Each row of a before or after table is a point. One or more steps were done to the points. Then noise was added and the rows were shuffled. The steps act on columns, c1 being the first. Name the steps. A step turns or swaps two columns, mirrors them in a line or flattens them onto one, adds a multiple of one to another, or multiplies or shifts one. Angles are multiples of 10 degrees, from the lower column toward the higher: turns from -170 to 170, lines from 10 to 170 but not 90. Use the fewest steps. Two steps may share a column if one is a turn and the other turns, adds or multiplies; they go together, in the order done. Otherwise the lowest column goes first.
In the rows, zero is written as 128.

Before:
[[105 163]
 [145 195]
 [199 121]
 [ 65 117]
 [155 135]
 [139  40]
 [119 134]
 [158 148]
 [ 94 110]
 [120 121]
 [186 127]
 [166  83]
 [125 200]]
After (13 x 2):
[[203 130]
 [ 47 118]
 [125 201]
 [165 136]
 [151 191]
 [116 133]
 [ 83 113]
 [220 120]
 [149  40]
 [166 152]
 [119 121]
 [ 99 164]
 [175  86]]
Steps: multiply c1 by 1.3

Before, 14 rows:
[[141 158 115 150]
 [ 72 162 204  87]
 [146 146 100 119]
 [ 97 174  84 133]
 [ 80 179 188  56]
 [152 110 147 162]
 [171 127 206 137]
 [ 88 102 189 180]
 [ 83 196 140 125]
 [111 137 188 207]
 [208 179 100 115]
 [187 124  96 148]
 [172 144 182 137]
 [ 94 181 170  78]]
After (14 x 4):
[[ 76 179 102 192]
 [115 127 207 170]
 [114 143 182 170]
 [195 102 188 120]
 [120 162 205  58]
 [100 179 172  73]
 [116 124  96 190]
 [147 195 141  87]
 [148 174  84 104]
 [141 158 115 152]
 [ 90 178 190  50]
 [148 111 148 166]
 [111 145 100 141]
 [204 138 188 152]]
Steps: mirror c1 and c4 in the line at 60 degrees

Before (8 x 8):
[[ 39 159 151 184 165 131 181  77]
 [109 104 156 171  99 166 120 143]
 [103 180 148 134 155 126 156 145]
 [128 144  95 163 221 123 104  37]
 [ 94  80 144  77 166 170 116 190]
 [ 80 170 123 153  71  53  63 111]
 [122  72 141  91  46 187 111 124]
 [147  65  79 144 112 143 167 144]]
After (8 x 8):
[[156 104 106 190 101 117 123 139]
 [ 97 147 125 148 222  97 104  37]
 [145  70 121 150  45 196 109 127]
 [129 166  80  89  66  63  63 113]
 [149 160  39 162 167  90 183  79]
 [148 182 102 131 154 122 158 148]
 [144  81  95 127 166 193 117 189]
 [ 79  64 148 147 115 126 170 147]]
Steps: swap c1 and c3; turn c4 and c6 by -50 degrees

Before, 10 rows:
[[ 90  85  44 155 129 159 147 136 127  97 135 172]
 [137 184 141 116 160 134 173 166 130 175 126 197]
 [ 92 155 145 183 104 170  80 100 138 119 107  85]
 [126 111 169 109 139 121 189  98 156 182 111 187]
 [151 160 139 188 169 172  98  61 177 186 144  72]
 [ 50  46  56 215  83 153  94 189 111 139 140 141]
 [116  72  99 178  50 141  80 140  86 116 174 185]
 [152 152 164  74 143 163 196 155 203 160 150 153]
 [100 164 157 105 150  94 180 148 191 145 174 214]
 [135 128 176 237 167 233  62  83 178 128 116  91]]
After, 10 rows:
[[ 49 130  24 215  84 153  94 190 111 139 141 142]
 [137 128 110 114 159 134 174 165 129 176 124 199]
 [137 127 147 239 167 233  62  81 179 127 115  90]
 [151 129 109 188 169 172 100  60 178 186 144  73]
 [125 127 137 109 141 121 191  98 159 180 110 187]
 [ 89 129  14 156 129 158 148 137 128  96 136 171]
 [154 129 134  71 141 163 198 154 201 157 149 151]
 [117 126  70 180  50 141  81 141  84 116 174 186]
 [ 91 130 118 180 104 172  79 101 135 119 109  84]
 [102 130 127 105 149  93 180 148 192 144 179 216]]
Steps: multiply c2 by 0; shift c3 by -30

Before (10 x 18):
[[ 91 147 116 101 113 132  76 130  88 117 163 159 124 119 133  85 125 155]
 [146 122 102 112 143 106 130 110 121 169 123 111  74 127  78 135 152 109]
 [126 169 130 150 158 156  79 132 100 152 100 127 129 145 148 104  95 121]
 [139  91 120 156 152 165 129 136 135 172 110 120 110 135 103 130 166  78]
 [ 78 154 123 157 120 121  90 151 102 151 135 141 141 128 141 128 107 108]
 [115 157 124 129 121 120  80 164 113 133 128 134 161 104 177 119 124 148]
 [130 117 119 102  91  89  99 104 115  77 180 131 119 148 129 103 112 135]
 [140 135 101 139 110 163 136 116 154 157 113  96  74 121  93 126 136 100]
 [132 137 139 158 191 176 107 174 161 153 138 102  95 157  74 161 158  80]
 [104 114 149 111 135 103 130 105 127  91 165 128  87 122 117 102 106 156]]
After:
[[ 79 154 123 156 171 143  91 150 102 151 135 191 141 129 128 129 106 108]
 [124 113 150 112 153 131 131 105 128  92 166 178  87 122 155 101 106 154]
 [ 73 147 115 103 157 131  76 129  88 116 162 209 123 118 123  84 126 155]
 [106 157 124 129 138 175  81 164 112 133 127 184 161 104 111 119 124 148]
 [103 136 102 139 110  80 135 116 154 158 115 146  73 121 116 125 137  98]
 [181  91 121 156 126  88 128 137 134 171 110 170 110 135 109 129 166  78]
 [249 136 140 157 145  57 106 174 160 152 137 152  96 157 112 161 158  79]
 [168 121 102 111 116  96 130 111 121 169 123 161  75 127 172 136 152 108]
 [ 59 117 119 102 114 147 100 104 115  77 179 182 119 148 162 102 111 135]
 [184 169 130 150 140 132  78 133  99 152 101 177 129 146  93 103  96 121]]
Steps: turn c1 and c5 by -70 degrees; multiply c1 by 2; turn c6 and c15 by -120 degrees; shift c12 by 50

Before (13 x 24):
[[105 115 156 115 142  85 121 152 134 136  60 144 151 134 134 118  98 158
  137 103 167 126  79  81]
 [102 158 140 119 144 116 126 114 167 120 147 111 123  85 111 159 175 170
  122 144  95 168 121 163]
 [168 133 148  81 112 208  97 121 162 123 133 108 147 189 132  86 172  83
   95 166 182 124 158 111]
 [156 129 179 121 134 129  99 146  98 124   7 124 148 125 118 125  75 160
  161 151 173 153 128  85]
 [130 142  97 170 113 147 161 120 166 102 143 108 110 129 128 120 182 185
  120 143 101 168 108 140]
 [154 175 122 179 124 108 132  86 190 130 134 128 125  70 141 127 183 147
  108 115 122 183 109 148]
 [178 117 167  97 168 109 137 148  99 134  40 158 128 150 140 148 119 152
  171 134 194 157  91 119]
 [120 152 110 179  94 119 129 114 161 118 142 143 150 128 129 160 166 139
  107 139 112 159 130 191]
 [151 113 123 156 139 119 126 150 156 127 151 130 157  96 122 105 175 159
  100 128 110 182 141 158]
 [151  90 174 132 116 170 117 129 137 112 131 101 164 147 112 101 169  79
  176 139 159  92 114  97]
 [189 108 113 109 114 189  58 123 128  98 164  96 147 180  85 119 165  79
  135 113 171 104 121  86]
 [146 164 142 150  87  95 146 156 169 106 157 118 142  87 123 150 189 184
  105 137 133 131 129 131]
 [170 144 145 120 196 113 124 134 121 113  33 142 177 144 127 126 105 158
  155 141 152  98 106 103]]
After:
[[157 129 160 121 136 129 101 148  95 125   7 123 147 125 116 123  73 128
  159 149 169  91 129  83]
 [106 114 157 115 142  87 122 151 134 136  60 144 152 136 132 119  99 108
  138 104 169 107  80  82]
 [168 145 141 121 195 112 126 136 122 114  32 139 176 142 129 124 105  82
  154 141 155 124 107 102]
 [168 134 164  82 110 208  95 121 165 123 131 109 146 189 131  85 173 152
   92 164 184 164 158 113]
 [180 115 153  95 168 109 136 148 100 136  39 156 127 152 139 149 121 136
  170 135 194  92  91 121]
 [131 143 115 168 116 147 161 123 165 100 141 108 108 129 124 119 182 122
  120 139  99  59 107 142]
 [156 172 153 181 121 107 131  88 188 130 133 127 125  70 141 127 183 157
  108 113 124  77 110 148]
 [101 159 160 121 146 120 126 112 168 120 149 113 124  87 110 160 177 132
  123 143  97  71 119 162]
 [153 112 141 156 144 120 126 151 158 129 150 129 158  96 121 103 176 148
  101 128 110  68 138 156]
 [189 108 112 110 116 188  58 124 127  96 165  94 148 181  87 118 165 141
  138 113 172 180 120  87]
 [151  92 178 134 116 171 116 126 136 113 132 100 163 151 110 103 168 133
  174 138 159 192 114  97]
 [117 151 126 179  96 118 131 117 161 118 141 141 149 129 131 157 168 143
  107 135 112 102 130 192]
 [147 163 162 150  88  96 150 154 169 102 156 119 143  88 123 152 188  93
  106 136 132  82 130 133]]
Steps: add 0.5 times c9 to c3; turn c18 and c22 by -130 degrees

Before:
[[ 75 133 189 168 147 103  75  79 116  86 169  66  89 127 200 184  93  91
  161 144 160 172  92 139 125  90 106 112  88  81 186 201 101 167 101 117
  145 109  62 151 145 194 141 162  85  82 143 124]
 [112 137 126 147 168  98 160 149 134  87 206  59 133 163 144 132 105  91
  130 166 176 100 148 166 223 141 152 177 118 143 113 150 187  71 105 134
   68 129 121  94  93  82 168 120  45  96  70 177]
 [139 148 115 112 138 170 139  86 155 131 124 100 171 176  95  94 139 178
  121 107 156 166 162 198 197 135 161 173 140 186 127 148 176 136 149  94
  142 198 136 116  74  98  92  51  54 198 178  63]
 [102 149 176 169 158 122 174  98 186 131 177  66 130 205 190 206 102 154
   56  65 134 108 123  79 120 159  81 178 189 164 139  85  88  77 113 111
  118  98 128 149 105 112 161 120 148 181 171  65]
 [191 101 101  94 120 131 137 182 144 159  90 182 117 181 163  80 100 199
  116  96  90 119 110 135 228 139  69 172 125  97 199 192 103  89 203 110
  162 150  54 128  85 102 157  86  98 100 149 144]
 [169  73 194 134  71 112  49  74 178 154 164 125 172 196 195 185 153  71
  171 150 150 195  73 166 137 102  46 129 137 119 168 138 147 175  83 164
   82 120 184  97  47 139 100  52 161 112  58 109]
 [188  79 162 104 184 149  59 185 130  70  97  82 190 143 118 136 123 173
  171  98 134 189 109 133 179  57  97 182  85 162 192 126 109 120  81 158
  189 129 145 142 131  99 154 148 129 137  63 162]
 [140 136 110 212  71 113 134 141 111 118 144 162 156  95 120 173 181 201
  130 152  76 204  77  78 107 132 108  52 136 191 100 124 173 102 107 193
  115  77 120 158  76 180 153 143 120  93  77 111]
 [144 200 111 159  98  99  88 116 106 137  92 117 178 141 201 153  84 107
  137 115  65  95  71 148 137 122 101 170 179 144  79 113 125  91 153 145
  169  96 118  76  61  64  90 108  61 213 100  57]
 [148 112 157 178  99 121 131 138 206  90 170  61 106 104 104 149 143  90
   77  82 191 134  87  99 223 135 122 167 199  65 166  99 135 179 176 192
  142 130 174 141 149  73 113  40  96 203 100 140]
 [172 162 103 108 152  51  54 153 189  91 158 146  95 146 106 110 104 102
   94 135 126 121 122 116 104 119  58  99 178 172 109 175 105  75 130 210
  199 177 138 136 171 102 109 153 100 161  87 120]
 [ 99 137 154 113 106 167  63 122 103 132 207  68 181 145 227 105  95 121
  140 119 114 132 176  72 103 154 125 180 164 181 103  94 174 132  77 217
  130  91 182 133  51 168  71  80 157 190 144 150]
 [141 127 149 163 117  42  54 167  98 191  98 135 186  99 180 204 159  81
  144  67 185 188 140 142 134  36  71 138 128  84 166 161  95 162  72 136
  117  71 132 198 128 179 156  49  90 123  93  92]]
After (13 x 48):
[[141 126 148 162 117  42  54 168  98 189  98 133 187  99 181 204 112  81
  142  67 186 157 138 141 133  35 129 138 128  83 164 161  96 163  73  98
   69  71 149 198 128 179 153  51  90 180  94 111]
 [100 138 154 113 105 167  62 121 102 133 208  67 182 144 227 104 218 119
  139 120 114 179 177  69 104 155 177 180 162 180 103  95 175 134  76  96
  140  92 149 132  52 168  95  79 159 240 144 111]
 [140 148 114 112 139 169 136  86 155 132 125  98 171 178  95  93  94 180
  121 108 156 215 163 197 197 135 140 173 141 185 128 147 176 138 151 141
  166 199 166 116  75  98  97  52  53 176 176  97]
 [187  79 163 104 186 147  60 186 132  70  97  82 191 145 119 138 154 173
  170  99 133 171 108 132 177  57  87 182  85 162 192 125 109 119  81 113
   82 129 125 142 130 101  89 149 129 183  63 132]
 [142 135 111 210  71 110 135 141 110 118 143 162 156  95 119 173 141 201
  131 152  74 247  77  79 107 133 123  54 136 189  99 124 175 103 108  45
  105  78 132 158  77 181 153 142 121 116  77 126]
 [ 76 133 190 169 147 100  75  80 115  86 169  65  88 126 199 182 141  91
  161 143 160 145  93 140 125  90 116 112  89  80 184 201 100 168 101 160
  100 109  91 151 146 196 119 163  84 107 143 157]
 [189 101 100  93 120 131 138 183 144 160  89 183 114 181 163  80 131 200
  116  97  90  94 109 134 227 140 109 172 124  95 201 191 103  89 202 159
   57 149  76 128  87 104 113  85 100  23 151 171]
 [113 136 127 148 169  98 158 149 136  89 206  60 133 164 145 130 148  91
  132 167 175 159 150 165 224 139 115 178 115 143 111 150 186  70 106 142
  152 131 100  93  94  84 199 120  44 119  69 154]
 [146 113 158 180 101 120 129 137 205  90 168  59 107 104 104 150 166  92
   77  82 192 141  87  99 224 136 137 165 199  65 163  99 134 177 177  76
  123 127 149 140 147  70 109  40  94 155  99 110]
 [147 199 113 156 100  99  88 117 105 137  92 119 179 141 202 154 173 107
  138 115  68  92  71 149 137 121 149 171 178 144  79 112 125  91 155 151
  106  95 158  77  62  63  72 106  61 189 101 105]
 [101 150 175 166 158 120 174  95 186 131 176  67 132 205 190 207 132 155
   56  66 134  70 125  78 117 161 121 176 188 165 138  85  89  76 114 158
   75 100 160 148 107 113 154 120 147 198 170 101]
 [167  73 193 133  70 111  50  74 177 154 164 126 171 195 196 184 139  71
  169 149 150 213  70 167 138 102 200 127 136 121 168 137 146 175  83  85
   68 121 169  95  48 137 152  53 158 159  58  89]
 [171 160 104 109 151  52  56 153 187  91 159 145  95 144 107 111 206 100
   93 135 130  96 123 117 105 121 134  97 179 170 109 174 106  75 131  94
   57 177 137 138 172  99  57 154 100 157  87 119]]
Steps: turn c17 and c36 by -130 degrees; add 1 times c33 to c22; turn c37 and c43 by -60 degrees; turn c27 and c37 by 110 degrees; add -1 times c35 to c46; flatten c39 and c48 onto the line at 140 degrees
